Each row is a point. A path goes straight from each point to the next, and from the last back to the first. The post is the endless flat space through its rows: a point in 2 columns, a line in 3, a plane in 4, and so on, so that a path can go around it. How many times does the path go around the post? Going back the other way cancels.
In the rows, 128 means zero.

Post, one row:
[[135 135]]
Path, 23 rows:
[[110 103]
 [157 113]
 [181 158]
 [136 161]
 [105 141]
 [126 120]
 [154  86]
 [193 132]
 [141 181]
 [147 166]
 [192 122]
 [133 104]
 [104 131]
 [105 154]
 [142 147]
 [173 155]
 [128 154]
 [ 93 145]
 [130 100]
 [158 112]
 [179 141]
 [131 153]
 [110 144]]
Times around: 2

Post, 7 rows:
[[169  77 161 173  97  90  85  73]
 [110 159  87 146 137  91 114 151]
 [142 141 124 119 148 146 130 134]
 [137  96 105 113 127 168 182  94]
 [101 143 116 106 148  93 172 116]
 [130  94 133 106 102 190 106 124]
 [151 102 141 120  82 174 153 138]]
Path (19 x 8):
[[176  73  63 168  81 166 126 107]
 [183  80 101 164 139 138 150 105]
 [ 75 116  76 109 129 160 164 151]
 [130 125 129 124 142 132 135 139]
 [124 121  96 171 120 143 189 122]
 [120 109 120 133  66 140 169  80]
 [123  77  95 116  85 104  95  73]
 [148  83 112 103 116 151 158 129]
 [151  85 121 160 144 149 118 120]
 [145 155 141 164 129 149 133 129]
 [150 105 152 130 110 160 101  97]
 [103 161 153  94 105 138 136 129]
 [128 125 167  74 142 133 143  99]
 [162  84  95 127 114 130 125 142]
 [144 100 149 129 153 149 124 164]
 [128 115 115 102 161 113  82 163]
 [131  97 141 134 117 120 177 103]
 [111 123 138 135 125 129 106 109]
 [178 125 141 157  91 131 144  74]]
Times around: 3

Post:
[[134 128 136  75 134 123 119 134 153 107 135 128 105  88]
 [138 115 134 127 158 146  90 112 163 107 122 138 129 168]
 [153 123 140 115 105  80 109 155 122 110 150 113 163  97]
 [131 129 146 104 117 112 138  75 137 115 111 106 109 127]
 [134 124 133 115  79 103  97 120 181  99 110 151 122 120]
 [133 129  94 115 119 148  96 134  54 154 135 159 194  92]
 [105  87 171 105 160 115 152 116 160 150  96 150 114 159]
 [115 134 204 111 141 154 129 103 156 139 131 157  85 181]
 [136 108 155 135 126 123  96 124 154 155 119 118  79 133]
 [111 131  55  98 102 134 127 177  68 135 168 125 177 117]
 [136 100  71  96 111 105  97 136  14 119 159 161 166 120]
 [138 119 117 110 105  94 102 100 166 135 186 137 128 105]
 [ 91 139 128 193 187 183 156 162 121 118 138 187 102 137]]
Path, 8 rows:
[[127  84 148 102 103 124  57 118 155 123 145 171 127 142]
 [ 94 136 169 135 128 104 102 179 163 116 132 137  97  89]
 [ 85 102 128 134 120  83 105 119 125 130 116 169 169 149]
 [107 134 163 116 109 119  89 107 106 128 119 163 133 114]
 [125 128 106 122 113  75 112 137  56 118 171 132 178 144]
 [133 113  94  70 153 104 132 141 134 149 140 152 108 127]
 [171 121 149 121 114 149  80 128 114 139  99 146 110 116]
 [137  84  89 103 170 133 125 152 140 111 134 114 108  95]]
Times around: 1

Post, 17 rows:
[[101 189 117 143 154 141 102 106 104 110 208  79 158 104 101 156 117 143]
 [144 110 138 142 115 196  85 139  69  87  68 123 143 183 101 148 155 129]
 [ 92 132 134 109 116  85 125 105 110 109 142 160 126  93 121 105 128  89]
 [133 125 103 119  79 124 113 197 132  68 153 115 161 162 163 141  91 115]
 [116 108 116  80 161 119  94 144 134  98 140 133 105 170 172  77 124 112]
 [123 165 108  75 123 174  70 123  76 103  57 118 129 118 178  88 121 140]
 [142 104 112 105 142 175  95 145  73 137 171 194 119 197 147 119 150 134]
 [ 85 142 104  99 113 129  72 110  97 166 110 114 173 182 132 144 120 112]
 [ 98 141  91 125 169 120 125 185 113  89 146 154 109 152 153 153 105 140]
 [118 123 116 133 128 139 109 130 129 128 137 136 126 124 120  70 111 150]
 [122 135 127 119 145 173 154 164  84 108 146 135 104 173 130  91 149 110]
 [115 135 114  79  93 118 107 155 136  81 106 100  95 121 154 106 150 183]
 [116 156  94 122 158 117 151  68 146 120 153 130 153 108 166  86 126 130]
 [136 127 184 191 140 102 138 114  90 139 129 118 102 141 144 135 138 146]
 [132 110 122 153 128  97 107 123 124 185 138  89 180 109 117 109 191  69]
 [152 134 146 113 148  93 158 135 160 136 167  88 198 103 134 125 120 120]
 [ 92 125 125 138 139 224  93 123 161 148 148 200  61 175 189 139 110 165]]
Path:
[[131 136 162 165 149 150 118 176 159  96 149 114 142 201 127  93  82  90]
 [133 133 142 125 142 131 113 116 118 117 160 122 163 160 148  73 125 121]
 [121 122 149  88 139 133  99 107  99 134 159 107 132 165 173 113 139 150]
 [102 140  93 138 154 159 140 117  94  69 136 130 111 126 139 141 145 124]
 [116 123 117 129 142 128  98 136 140 159 107 123 108 111 114 127 117 172]
 [129 147 136  95 121 187 102 141  89 120 125 159 139 132 106 110 113 106]
 [173 136  98 126 108 173  74 138 141 108 126 140 142 103 131 123  99 127]
 [108 135  92 139 160 136 114 138  91 135 135 124  98 156 143 128 124 140]
 [106 146 130 151 128  98 113  89  75 151 174 133  97 118 127  99 111 175]
 [116 159  75 103 156 118 112 153 130 142 112 130 114  86 156  88  91 117]
 [144 174 128 159 124  95 117 128  68 107 136 139 130 144 139 130 122 116]
 [111 171 128 114 150 199  88 184 164 160 132 113 110 152 155 122 146 192]
 [ 71 148 124  97 155 101  79 148 128  92 172 175 103 158 154 110 118 130]
 [167 116 180 128 140 139 142 126 127 122 140 125 127 200 118 102 140 127]
 [149 146 104 105 124 118 123 147  74  76 115 108 115 157 167  87 123  81]
 [ 73 149 103 130 111  77 102 125  94 130 157 125  96 180 158 108 137  94]
 [122 155  92 136 139 171 133 157 154 138 153 124 185 144 149 144 131 113]
 [103 145 152 160 111 144  99 124 123 127 148  84 177 112 191 139 118 121]
 [136 110 119 135 141 152 139 127 154 147 148 115 164 131 138  48 100 114]
 [134 119 105  90 121 101 109 153 127 141 146 147 144 123 162 179 136 149]
 [142 149  99 125 152 155 119 129  66  93 125 100 153 155  93  80 127 127]]
Times around: 2

Post, 17 rows:
[[160 139 135 108 132 137 137 143 165 155  85 113 142 146 131 169 157  94]
 [110 115 124 122 138 102 123 133 174 133 146 158 118 134 139 106 176 119]
 [ 77 116 142 118  87  34  76 125 171 130 196 136 184 132 135 147  92 132]
 [100 121 170 141  99 122 164  98 163 139 164 155 129  97 127 156  94 148]
 [118 160  59 139 158  39 107 107 168 141 207 130 156 174 131 150 119 119]
 [ 95 114 149  95 102 161 133 128 150 143 109 128  91 147 141 154 137 115]
 [134 118 172 151 155 116 157 135 111 171 117 100 118 169  89 132 148 145]
 [110 137 132 126 123 145 131 137 150 114 127 168 139 130  99 139  77 121]
 [148 140 120 150  78 119 134 101 148 123 111 183 156 167 169 139 116 114]
 [115  86 122  95  99 161 153 119 142 128 106 113 136 121 123 112 138 155]
 [108 192 140 137  52 115 104 133 147 167 148 152 158 123  89 162 145 116]
 [ 99 136 169 105 118 165 142 106 118  88  88 120 116 111 132 125 140 138]
 [172  96 184 145 124 176 127 134  90 154 133 100 124 126 105 129 157 141]
 [128 176 124 124 105 149 165 171 131 153 124 116 138 129 139 136 128  83]
 [128 131 114 131  99 124 141 150 139 102  94 136  75 118 132 156 151 140]
 [ 68 110  94 106 164 106 119 160 130 155 113 127  99  97 164 159 140 149]
 [110 128 111 135 132 134 128 133 136 151  85 110  91 108 134 126 140  99]]
Path:
[[149  83 110 142  96 105 126 170 172 156 144 138 178 160 171 138 130 111]
 [101 142 177 121 125 161 190 107 179 165 114 175 163 161 104 159 136 111]
 [127 138  68 118 154 120 194 132  81 148 126 115 139  94 193 129 128 116]
 [150 140 158 117  76 146 146 119 116 104 102 145 137 106 114 117 122 129]
 [112 134 109 126 111 124 116 114 185 142 163 140 101 114 105 148 102 148]
 [132 131 171 168 115 135 141 121 148 152 147 143 135 108  92 134 108 137]
 [ 48 185 142 169 105 127 176 110 148 187  97 140 174 141 137 139 105 109]
 [159 119 147 121 146 142 167 139 136 117 132 108 177  69 106 167 162 123]
 [110 155 105 129  93 151 148 107 170 146 108 195 102 121 104 186  94 118]
 [136 137 145 150 175  96 158 126 154 175  69 154  75  69 112 117 156 108]
 [103 156 151 112  83  62  98  91 171  94 152 157 166 125  98 133 151 104]
 [122 121 118 125  91  87  94 131 129 122  97  94 175 182 143 125 203  97]
 [140  62 156 118 130 107 119 134 167 161 145  77 180 193 169 123 154 113]
 [100 121 154 120 114 160 112 123 207 185 107 133 111 159 127 156  81  93]
 [111 120 130 109 117 138 134  94 149 155 121 124  83 118 166 147 117 140]
 [122 157 207 100  99 131 120 126 140 125 169 162 127  98 132 166 142  97]
 [135 113 137 116 101 131  77 148 126 144 148 141 120 146 101 142 174  86]
 [127 132  96 167  79 123 135 173 129 190 120 140 129 188 139 134 159  82]
 [ 86 139  98 184 101 133 143 138 158 150 154 147  74 121 146  94 157 141]
 [ 94 122 179 121 129 103 172 148 151 141 114 122 125 116 135 118 146 151]
 [ 97 107 119 117 131  83 104  90 154 129 131 146 146 129 108 153  77 164]
 [ 58 136 157 105  90  76 178 124 201 142 160 172 142 102 112 153  88 136]
 [179 168 140 163 198 126 104 130 117 112 141 152 145 127 101 143 153  88]
 [ 71 141  95 121 116 122 105 125 131  98 119 105 123 178  75 172 128 157]
 [137 124 123 153 143 137 139 134 122 139 141 117 155 166 145 140 126 162]
 [ 91 147 154 141 106 137 136  98 101 148 127 106 153 158 140  87 121 153]
 [ 66 114 133 149  64  96 152 117 181 171 161 138 159 125 158 136 111 158]
 [160 129 176 144  90 115 110 181 135 104 109 137 159 112 100 157 134 110]
 [101 128 111 109 135 127 173 125 178 186 179 162 133 139  97 154 148 132]
 [123 148 118 117 154 108 132  92 136 128 129 145 108  90  87 125 153 126]
 [153  76 122  84 138 161 141 141 143 112 104  68  94 133 124 169  80 130]
 [ 69 131  91 122 126 163 145 155 162 193 138 145 100 135 132 130  97 126]]
Times around: 0

Post:
[[174  97 142 117  49  64 129 181 170 110 116 134 138 130 134 130 130 124]
 [179 121 114 117 115 132 169 122 145  73 147 103 118 146 112  91 116 130]
 [104 164 149 110 132 168 102 112 151 129 148 164 137 107 120 115 183 160]
 [131 157 108 138 159  85 120 106 136  75 168 126 132 144 141 129 134 159]
 [172 108 115 153 151 144 117 181 146  99 144  82 160 126 161  95 162 137]
 [120 138 121 122 113 107 148 127 116 153 120 141 147 166 130 111 127 132]
 [ 79 151 144 149 118 137 104 124 115 155 114 106 130  90 148 133 142 151]
 [120 112 159 169 116 141 159 149 134 157 141  84 131 141 133 184 131 128]
 [192 122 136 106 123  58 152  83 148 137 131 144  94 145 115 161 123 153]
 [135 177 146 131 147 120 131  52  97 128 148 144 104  76 111 163 135 123]
 [144 148 169 130 149 187 167 154 121 140 146 122 176 169 143 126 121 157]
 [106 175 107 117 162 114 176 100 108 141 150 112  86 130 135 151 118 143]
 [ 82 151  86 129 175 134 146 114 153 139 116 139 134 127 161 147 127 146]
 [113  94 146 114 128 117 141  83  88 139 125 110  78 120 128 108 111 100]
 [ 93 107 128 147 130  97 178 126 120 138 137 119 116 100  91 120 114 163]
 [105 141 147 186 143 111 134 129 115 124  93 124 116  78 134  94 132 111]
 [162  89 126 131 122  40 111 137 128 115 103 101  96 128  92 105  95  96]]
Path:
[[108 143 136 134 157 107 162 102 116 139  96 154 136 126 118 105 136 161]
 [140 113 130 159 126 119  83 151 122 134  79 108 133 128 135  79 142 136]
 [179 142 106 133 113 100 167 142 117  86 136 129 130 158 174  77 109 167]
 [114 134 127 113 122 130 141 128 114  94 150 129 109  85 111 147  73 152]
 [ 91 172 131 161 137 116 162 159 155 132 140 119 108  78  90 136 121 133]
 [132 152 135 135 154 115 114 114 130 130 126 142 142 127 148  84 168 124]
 [190 129 145 121 155  59 146 130  84 139 108 128 137 151 112  71 120 142]
 [135  85 147 109 156 176 157 114 136  67 116 147 113 158 159 108  75 106]
 [164 168 172 153 124 156 151 130 104 181 153 137 158 191 127 172 142 139]
 [103 163 124 117 121 116 122 152 124 125 145 127  82  83 134 153 185 169]
 [116 177 104 133 161 224 167 133  96  80 178 121 131 153 199  99 151 143]
 [ 96 109 135 175 145 101  85 117 112 115 120 116 134  46  91  45 110 147]
 [ 93 163 143 158 116 169  86 142 141 110 125  83 161 150 153 125 131 100]
 [137 156 194 111 145 174 216 125 103 163 127 113 104 161  74 130 107 137]
 [127  93 136 128 147 111  78 113 105 153  81 107 137 161  73  91  91 127]
 [167 139 113 102 144  91 167 118 115 112 132 132  65 147 101 111 115 139]
 [129 110 108 157  78  35 117 106 130 136 143 130  84 109  67 128 113 106]
 [ 97 133 117 110 133 118 147 146 172  58 200 109  91  81 131  98 127 109]
 [137 177 129  91 133 150  97  95 142 134  88 136 141 131 154 101 148 134]
 [109 133 148 178 107 127 144 124 155 145  94 140 156 115 149 140 172 140]
 [ 69 141 150 133 108 167 162 108 102  88 122 125  82 127 102 100 112 150]
 [121 147 145 139 138 125 167 125 118 181 116 159 114 132 110 152  93 146]
 [105 206 134 115 134 121 168 123 139 158 151 131 140 152 164 199  91 175]
 [139 161 138  84  81 200 128 175 125 162 114  74 135 141 118  84 146 102]]
Times around: 4

Post:
[[141 148 161 115 157 117 104 132 130 143 125  85 125 125 120  91 157  95]
 [100 106 138 172 161 130 132 124  99 116 163 166 117 171 155 116 130 129]
 [ 96  86 149 106 143 113 139 144 141 130 157 146 112 217 111 153 157 119]
 [131 113 167 185 160 120 153 166  60 113 140 158 132 143  98 107 157 156]
 [138 127 130 151 165 144 149 107 102 133 131 139 104 125 128 150 105 130]
 [150 119 136 130 121 123 134 104 171 135 172 109 153 124 166  94 136 116]
 [122 155  92 117 122 158 115 130 127 143 111 151 124 119 175 119 118 140]
 [158 145 100 129 115 133 134  90 146 108 127 111  92 128 145 146 138 129]
 [150 101 127  92 146 158 128 120 129 135 115 151 112 148 147  78 107 117]
 [172 145 132 135 111 122 107 129 147 156 115 126 110 160 125 148 146 107]
 [132 126 112 139  96 103 108  85 156 114 166 181 122 141 137 148 130 131]
 [104 160 142 145 118 135 178 113 122  82 115 143 180 157 148 127 131 101]
 [128 114 149 151 152 161 138 133 189 119  94 132 140 204  87 161 117 149]
 [ 98 169 153 130 107 108 139 108 116 145 120 110  79 159 150 128 130 127]
 [130 129 152 130 133  96 119 148 131 117 155 125  70 147 106  93 123 118]
 [136 118 140  94 108 171 103 123 162 110 139 179 114 140 167 115 121 101]
 [125  94 136 115 136 164 115 140 136 157 134 111 109 156 116 117 128 107]]
Path, 28 rows:
[[151 143 152  96 128 180 169 124 142 115 140 119 136 143 139 147 149  88]
 [157 152 132 146 128 148 184 127  72 107 116 135 182 128 121 137 145 115]
 [161 186 138 178 109 106 120  95 155 112 154 138  87 105 142 135 159 169]
 [122 181 119 180  98  94 116 108 197 123 146 120 131  94 137  96 124 149]
 [151 190 124 180  99 133  65 151 141 190 131 116  75  82  90 129 160 161]
 [183 106 164 133 159 172 176 137 141 107 130 108 143 179 100 119 121  86]
 [176 138 109  95 123 126 106 155 134 142  90 154 125 146 109 120 143 153]
 [114 130 133 153 151 109 112  91 196 134 155  52 123 146 121 142 118  96]
 [117 123 163 152 123 126 110  81 164 127 158 110 146 108 173 103 152 104]
 [115  32 151  88 192 115 116 140  99 152 179 176  92 188 137 157 119  78]
 [106 115 174 137 140 164 132 133 144 144 159  73 117 153 165 120 156 139]
 [ 56 148 134 147 150  80 104 155 147 156 161 173  98 221 104 190 151 171]
 [148 167  93 166 120 149  99 153 208 103 125 111 135 141 144 133 180 168]
 [155 127 138 167 195 128 128 136 169 157 159 120 147 133 110 105 142 111]
 [124 129 124 124 133 149 146 121 151 119 155  92  77 161 120  73 138 137]
 [143  75 179 103 127 198 142 149 132 102 140 157 190 190  86 165 140  80]
 [115 118 115 131 134 138 155 117  78  80 126 125 142 112 118 136  97 117]
 [173 151 120 137 111 156  89  76 154 116 131 130 126 130 138 131 148 145]
 [173 120 120 152 151 171 111 188 104 162 109 192 155 146 139 119 155 161]
 [155  88 168 131 115 155 175 148 111 126 136 163 149 169 103 109 165  89]
 [103 157 122 175 119 111 179 122 101  82 161 143  92 148 138 105  96 130]
 [103 132 112 174 114 129  79 148 135 176 166 115  84 176 129 148 168 202]
 [140 131 129 127 115 164 118  92 110 210 158 127  83 117 199  90 145 126]
 [147 138 165 185 154 128 145 128 107 149 134 143  88 146 160  86 120  97]
 [127  92 159 128 154  85 166 108 111  59 110 133 124 197  80 126 144 104]
 [ 98 150 125 176 148 102 145 112  60 140 135 116 170 155 139 170 172 124]
 [ 92 158 136 152 151 143 124 127 131 138 120 116 129 171 121 161 117 158]
 [190 114 167 140 110 145 161 117 138 121 158  95 110 140 102  90 139  73]]
Times around: 1

Post:
[[152 125 191 112 120 131 105 127 122 104 184 143 158  99 145 114 160 107]
 [147  92 179 124 149 126 117 123 141 116 138 153 148  93 145  94 132  82]
 [139  98 220 130 148 121 114 124 156 163 193 111 137  80 114 112 126  81]
 [110 130  94 105 136 135 134 120 137 124 105 104 143 123 118 143 132 137]
 [113 113 126 100  92 117 108 126 133 123  83 129 100 125 108  98 116 173]
 [125 190 117 123 147  79 142 115 141 106  90 111 173 124 114 137 118 166]
 [148 135 201 104 134 138 142 133 120 147 165 108 126  96 154  95  97  91]
 [112 163 146 134 148 114 124  96 116 156  97  79 154 100 137 149 147 144]
 [106 145 143 120 131 117 153 107 140 153 121 130 166 131 131 146 134 146]
 [134 155 161 122 156 127 147 117 136 142 117 126 114 102 134 167 135 136]
 [166 102 188 115 135 127 100 121 147 138 177 121 139 122 170 123 114  87]
 [117 103 135 131 104 120 129 138  84 132 103 111 114 144  93 115 108 142]
 [ 88 106  90 154  79 119 134  94 139 101  99 126  93 129 121 123 105 174]
 [122 140  85 153 103 135 124 133 123 147  98 127 131 119 111 120 125 161]
 [103 104 112 126 101 108 141 160 131 118  96 110 112 125 141 122 121 164]
 [ 94 102  96 132 126 104 130 119 122 123 135 143  98 139 133  97 132 177]
 [153 149 123 116 129 100 160  97 140 141 111 102 142 117 126 134 158 137]]
Path (27 x 18):
[[139 112 133 171 116 115 111 130 104 149 141  64 115 142 134  98 120 116]
 [136 134 150 115  85 114 115 135 131 124 125  97 133 124 130 101  84 107]
 [133 133 125 118  90  86 113  98 180 102 127 168 176 125 138 110 132 162]
 [139 139 148 123 166 106 130 134 106 154 103  93 165 127  95 147 127 143]
 [146 142 110  82 166 107 125 125 164 136  33  54 120 103 115 114 110 141]
 [105 183 172 163 139 130 105 104  80 162 146 108 170 142 129 151 151 131]
 [153 161 124 113 102 129  91 122 125 143  94  96 175 120 103 158 120  96]
 [ 94 145 127 122 161 146 160 106 136 147 118 160 122 102 157 142 103 156]
 [105 101 145 155 128  99  98 117 139  86 155 128 161 132 150  99 108 154]
 [144 144 101 163  68 137  94 134 124 103 132 141 119 153 131  88 111 180]
 [119 132 129  95 115 122 120 115 135  82 122 131 114 134 215 144 181 142]
 [ 90 111 106 157  82 120 134  92 112 124 114 122 150 132 141 153 143 136]
 [137 129 105 124 149 109 123  91 136  76 134 166 138  81 124 119 167 174]
 [134 146 249 114 166 112 126  98 134 170 179 110 151  86  96 114 156 144]
 [162 163 222 138 194  70 117 107  80 147  86 100 136 104  40 128 138 112]
 [ 89 103 116  95 126 123 147 108 150 155 112 100 106 109 153 108 123  96]
 [111 111 127  94 164  77 104  99 196 151  88 115 126  90  76 159 156 145]
 [127 108  96  89 150 101 133 168 105 103 166 162 134 135 143  70 157 137]
 [ 82 106 131 175 141 145 113  94 140 157 150  90  92 115 176 168 131 114]
 [121 154 177 126 140 129 127 119 103 186 121 116 111  95 135 160 102 110]
 [154 133 124 112 110 103 122  97  92 153 141 134 173 157 150 126 135 152]
 [130 129 111 155 144 108 119 132 130  42  90 143 152 105 195 126 161 186]
 [131 117 151 129 119 100 164 153 149 115 113 102  92  70 128  88 127 162]
 [103 108 125 121 113  81 162 124 139  82 114 194 112 133 128  87 100 177]
 [ 97  92  88 136 140 126  81 129 150 167 207  83 110 102  88 137 141 131]
 [123  99 187  70 141  92 130 112 156 114 107 101 148  79 109 127 154 137]
 [103 109 176  96 108 159  67 144 161 140 134 113 139 110 117 115  90 157]]
Times around: 4
